Each row of a before or after table is a point. The points were changed in one or more steps. Then noise was added and the rows were shuffled. The steps act on columns, c1 being the first. What was done? A step turns or swaps two columns, mirrors them in a line or flattens them onto one, adds a multiple of one to another, or multiplies or shifts one. Angles are multiples of 10 degrees, from the lower column toward the higher: turns from -170 to 170, lines from 10 to 170 but not 90. Use the fewest steps. Two steps may share a column if one is a turn and the other turns, adds or multiplies; they go together, in the order done. Otherwise the lowest column goes first.

Before (10 x 3):
[[-24  22  26]
 [-32  26  -7]
 [-21  20  17]
 [ 28  17  60]
 [ -8  34 -53]
 [-41   8   7]
 [ 16 -55  -3]
 [  6  59  -2]
 [-11 -13 -24]
 [-40  18 -26]]
After, 10 rows:
[[-42  27  21]
 [  5   2  60]
 [-41  -5   5]
 [-32   3  24]
 [ 15   3 -56]
 [-25 -25  22]
 [-20 -18  21]
 [ -8  50  34]
 [-11  24 -13]
 [ 28 -60  17]]
Steps: turn c2 and c3 by 90 degrees

Before, 10 rows:
[[-20  -7 -25  -3  -3 -23   1  -9]
 [-29   0 -10 -15  -5  -9  20 -24]
 [ 10   1  21  21 -19  34  -6 -50]
 [-29 -33   4   0 -15  12  -9  -3]
 [-36  -9 -28  -7  24  18  17 -19]
 [  1  26 -16   7 -21  14  -1  -2]
 [ -4  -8  -9  17   3   5   5  13]
 [-20  19 -24  10   6  11  -7  -3]
 [ -5   6  26 -43 -15  -8 -21 -18]
 [-15  27  11   4 -18 -13   0 -18]]
After (10 x 8):
[[ 28   1  22  21 -18  35  -6 -50]
 [ -7  -8  -8  17   2   6   5  13]
 [-62  -9 -28  -6  23  19  16 -19]
 [  0  28  12   3 -19 -12  -1 -19]
 [ 20  27 -19   9 -20  16   0  -2]
 [-23   0 -10 -14  -6  -9  18 -25]
 [-27  19 -23   8   4  10  -7  -5]
 [  9   5  27 -44 -15  -8 -23 -19]
 [-17  -8 -25  -3  -3 -24   1  -9]
 [-12 -34   3   0 -16  13  -9  -4]]
Steps: add -1 times c5 to c1

Before (9 x 14):
[[ 19   0 -16   9 -10   6  26 -16   0 -35  47  18  14  -8]
 [  8  24   8 -54 -25  32  -7  -5 -14 -11  31  -5   4 -35]
 [-16  43  26 -35  21   1   1  23 -24  17  -7 -27   5   5]
 [ 11  25   1  -7 -12  -8  -1   5 -14  23  14 -46  19   7]
 [-11  14  23 -59   1   5  15 -16  -8  27  37 -19  10 -52]
 [  3   5  14 -17  -6 -17 -10  -7 -39   1   0 -14  12  -8]
 [ 56   7   4  12 -20  19  33 -37  -3 -18  24  21  12 -11]
 [ 47 -17 -14  -7 -26   8  42 -46  13 -44  29   9  -9  11]
 [ 37 -19  19   3 -36   6  29 -10  13 -28  29  17  18  11]]
After:
[[ 12   0 -46   2  -8   6  28 -14 -11 -35  47  20  23  -7]
 [  5  25 -21   5 -24  31  17  -3  56 -10  30  -6   5 -33]
 [ 22 -18 -11 -12 -36   6   7 -11  -4 -28  29  18  34  13]
 [  0  26 -29  12 -13 -10  24   6  10  25  15 -44  21   6]
 [-13  15  -8  -2   2   6  28 -16  60  26  36 -20   2 -52]
 [ -3   6 -17  35  -7 -17  -8  -8  21   0  -1 -13  12  -7]
 [ 43 -15 -44 -15 -23   4  26 -45   4 -43  31   9  16  12]
 [-15  44  -4  15  22  -2  44  23  40  17  -5 -27  -2   7]
 [ 43   7 -24   3 -19  18  40 -38 -11 -18  23  21  36 -11]]
Steps: turn c1 and c13 by 30 degrees; add 1 times c2 to c7; shift c3 by -30; mirror c4 and c9 in the line at 140 degrees

Before, 12 rows:
[[ -1  10   1  -6   3  -6   5   3  -2  14  -3   6   4  -1 -11  -9  -8  -7
   -9   0 -11  -7   7   5]
 [-15   4   3  -8  -5  14  -8  12   9  -3   0   6   5  -1  20  -2 -25   2
   -3   8 -18  -5   3   7]
 [  2  14   1  -2   0  -3  -6  -2  -1   4 -11   8   3  17 -11  17   5  -3
   -1   7 -12  -6   8   2]
 [ -7   3   1  -4   2  -4   3  -4   7   8  -6   9   0  -3  -5   5   0  -5
   -3 -12 -16   8  10   8]
 [ -8   6   5  -8   3   2  -4  -2   5   4   2   4   3  17  -5  -6  -6  -5
   -8   7   6  14   7   5]
 [-10   8   2  36  -1   5   4   1   2   6  -7   5  -1   1   1  -9 -26  16
   -8   5   8  -7   8  -5]
 [  9   4 -28  -4   0  -2   3   4   6  10   3   8   2  -5  -5  18   4  -3
  -10  -3   0  -7  -3 -60]
 [  9   4   0  11   8   8 -10  -2   1 -13   0  10  -1   3 -11  -7   2  -3
   -5  -5   8  -3 -24   7]
 [ -5   8 -16  -8  13  -4   2  -4   6  13  -3   6   3   7 -10   4   4  16
   -2   4 -13   4  -5   1]
 [  5   9   2  -6  -5  13   4   0 -15   7   3   4   5  -3  -9  -8   8  -4
   -7   3 -18  -1   9   3]
 [  6   1   5  -6  -1  -3  -4  -4   7  10   3   7   5  -2   3  -6   5   2
   -2   6 -16 -10   8   4]
 [ -6   1   4  -4  -5   3   5  -4 -12   7  -1  -4   5   6  -9  10   7  -3
  -11   7  -6 -10  -2  -1]]
After:
[[  4   9   2  -6  -5  12   3   0 -15   1   4   5   6  -4 -10  -8   9  -4
   -7   4 -17  -1   8   3]
 [ -7   3   0  -4   2  -4   4  -4   8   1  -6   9  -1  -2  -6   5   1  -5
   -3 -12 -16   8  11   8]
 [  7   1   5  -5  -2  -4  10  -4   6   5   3   7   5  -3   4  -6   4   3
   -2   6 -15 -11   8   4]
 [-10   8   3  36  -1   5   1   2   2 -10  -7   5  -1   1   2  -9 -25  16
   -7   4   8  -7   8  -4]
 [-14   4   3  -8  -6  14   3  12   9  17   0   5   5   0  20  -2 -25   1
   -3   7 -17  -5   4   7]
 [  9   4   0  11   8   8  -4  -2   2  12   1  10  -1   4 -11  -7   3  -2
   -5  -6   8  -4 -24   7]
 [ -5   8 -17  -8  13  -5   9  -5   6  -4  -3   6   3   7 -10   4   5  16
   -1   3 -12   5  -5   1]
 [  9   4 -28  -4   0  -1   6   4   6  -9   4   8   2  -5  -5  18   4  -3
  -10  -4   0  -7  -3 -60]
 [ -7   6   4  -9   3   2   5  -2   5  -3   3   4   3  17  -5  -6  -6  -5
   -8   7   6  13   7   5]
 [  2  14   1  -1   0  -2   7  -3  -1   8 -10   8   3  18 -12  16   5  -3
   -2   8 -12  -6   8   2]
 [ -5   0   4  -4  -6   2   2  -3 -13  -5  -1  -4   5   6  -9   8   7  -3
  -11   7  -6  -9  -2  -1]
 [ -2  10   1  -6   4  -6   7   3  -2  -8  -3   5   4  -1 -10  -9  -7  -6
   -9   0 -11  -8   7   5]]
Steps: turn c7 and c10 by -130 degrees; add -0.5 times c21 to c10
